Each row is a point. Two turns around zero, p and q, are shown by what they do to some points. Where does a point land after both, in the order given? Backwards means that the second turn is done in reverse. Each puzzle has new turns, and all numbers are rounded.
In the rows, zero is written as 128.

Turn p:
[129 157 125] -> [156 123 133]
[153 152 146] -> [150 100 112]
[108  96 113] -> [ 99 154 138]
[125 167 157] -> [155  91 143]
[136 103 106] -> [113 154 112]
[117  93 121] -> [ 95 146 130]
Turn q:
[125 114 113] -> [149 126 129]
[104 120 165] -> [109 105  94]
[172 135  96] -> [139 143 179]
[111 143 137] -> [115 138 110]
Where do these land?
q, then p backwards: [127 111 133] -> [135 138 141]
p, then q backwards: [126 134  96] -> [119 142 100]
q, then p: [111 115 124] -> [131 141 111]
p, then q: [134 160 187] -> [159  69 136]
p, then q backwards: [142 120 100] -> [104 146 115]

Turn p:
[121 125 118 155 135 117] -> [144 104 122 122 138 124]
[126 124 162 129 138 146] -> [142 147 123 155 130 145]
[165 130 115 119 111  86] -> [ 90  97 117 120  96 120]
[120 165 122 117 104 126] -> [123 151 112 106 115 101]
[119 121 113 115 106 119] -> [104 130 125 108 138 125]
[119 130 179  97 107 116] -> [ 97 162  94 159 130 131]
[119 114 106 145 207 158] -> [179 107 192 154 148 123]
[136 115 109 147 116 157] -> [144 127 141 100 128 155]
Turn q:
[129  36 103  94 145 125] -> [ 99 140 215 172 123 117]
[146 149 148 141 137 123] -> [138 141 104 117 145 116]
[106 114 138 131 146 117] -> [135 124 143 140 153 143]
[123 168 141 130 128 157] -> [134 105 104  90 132 123]
[153 161 107 100 135 118] -> [ 83 135  99 120 125 120]
[120  77 149 144 110 137] -> [166 140 173 136 118 128]
[131 166  99 145 126 129] -> [122 107  85 135 116 123]
[114 147 135 122 107 112] -> [129 135 112 118 121 158]
[131 133 132 145 118 134] -> [145 127 119 125 120 123]
Where do these land?
p, then q: [142 146 126 102 120 160] -> [131 133 103  93 119 145]
q, then p: [126 138 159 131 156  56] -> [192 129 165 130 111  93]
p, then q: [ 94 138 112 120 135 145] -> [111 145 111 121 159 127]
q, then p: [140  88 115 150 136 108] -> [159 106  94 133 112 130]
p, then q: [115 113 116 114 100 153] -> [107 109 126  96 145 134]
p, then q: [123 120 101 123 144 135] -> [132 146 141 116 150 131]
q, then p: [156 159 162 148 112 123] -> [108 124 152 108  93  97]
p, then q: [120  91 152 128 154 149] -> [159 110 123 119 150  92]
q, then p: [136 159 108 136  92 123] -> [114 132 132  77 128 130]

Turn p:
[125 133 170  89  96  95 156 120 118] -> [145 130 153 122 124 130 201 125 115]
[102 163 122 150 156 110 112 112 110] -> [134 142 103 167 112 101 118  98 125]
[132 117 126 135 156 100 107 123  99] -> [159 110 122 157 129 132 113 108 112]
[160  99 127 166 121 153 123 160 115] -> [149 109 134 110 111 155  89 151 159]
[102 113 139 122 106 149 150 130 116] -> [125 140 172 116 124 116 135 131 141]
[154 128 143 137 130 160 106  96 106] -> [163 115 114 108 134  91 111 145 130]
[125 159  94 144 148  83 154 128 129] -> [104 127 102 144  93 143 132  81 109]
[136 112 103 113 136 147 159 154 169] -> [ 83 128 135  96 149 162 119 122 137]
[128 132 163 133 141 143 160 132 161] -> [110 120 124 111 144 126 154 118 173]
[110 110 124 112 104 134  95 111 179] -> [ 89 123 132 145 160 116 134 176 116]
[133 142  97 107 114 134  87 142 105] -> [146 163 119 132 128 137 103 150  90]
Turn q:
[145 167 138 141 140 135 116 126 111] -> [142 135 130 155 110 131 116 133 163]
[100 106  90 142 105 155 138 109 120] -> [127 147 173 116 132 106 148 140  95]
[148 138 140 144 120  96 118 184 119] -> [158 138  73 146 149 116 130 115 144]
[121 123 140 132 124 153 108 109 112] -> [103 131 153 147 127 117 131 127 138]
[105 124 130  84 128 129 140 112 143] -> [109 116 141 118 134 167 121 128 101]
[132  99 131 141 211 101 110 119 109] -> [140  46 132 117 130 112 146 128 171]
[145 120 146 142 131 143 156 137 156] -> [119 143 115  90 128 119 103 127 141]
[143 146 150 140 112 146 106 116 157] -> [ 95 157 115 132 104 131 128 134 149]
[133 136  55 142 108 103 111 148 141] -> [170 142 104 131 114 117 172 166  93]
[ 88 142  94 129 141 115 110 134 123] -> [153 122 143 136 140 149 171 145 125]
[149 105 161  98 110 158 163 129 119] -> [ 99 132 133 122 145 118  68 112 109]
[128 132 162  99 106 101 160 115 125] -> [123 127 120 127 122 155 100  80 106]
Where do these land?
q, then p backwards: [151 121 139 108 147 132 137 134 153] -> [156 123 107 145 131 144 125 129 147]
p, then q: [128 183 142 164 141 145 124 137 112] -> [142 155 105 126  82 143 147 151 103]
q, then p backwards: [126 168 101 123  83 127 122  96 142] -> [112 155 105 122  86  97 125 156 104]
q, then p: [150  89 142 120 131 117  89 163 148] -> [ 92 126 148 152 124 147  95  93 105]
q, then p: [147 105 177 115 126 140 123 145 140] -> [101 137 129 169 147 111 105 121 109]
p, then q: [105 100 121 102 114  92 119 127 181] -> [144 129 168 102 178 116 133 110 159]
q, then p: [146  91 118 147 134 129 133 159 125] -> [129 114 121 146 135 159 131 103  97]
q, then p: [131 130 114 142 130 135 121  98 139] -> [126 138 146 125 117 135 155 141 133]
q, then p: [147 159 133 115 146 128 137 127  92] -> [136 103 107 133 128 129 111 167 143]
q, then p: [117 169 142 137 123 131 169 125  95] -> [148 115  81 116 138 100 138 157 138]
q, then p: [120  87 120 144 131 106 111 116 122] -> [123 101 159 128 120 131 146 101 115]
q, then p backwards: [ 69 135  88 119 130 156 151 108  86] -> [ 99  70 140  82 103 121 129 140  91]
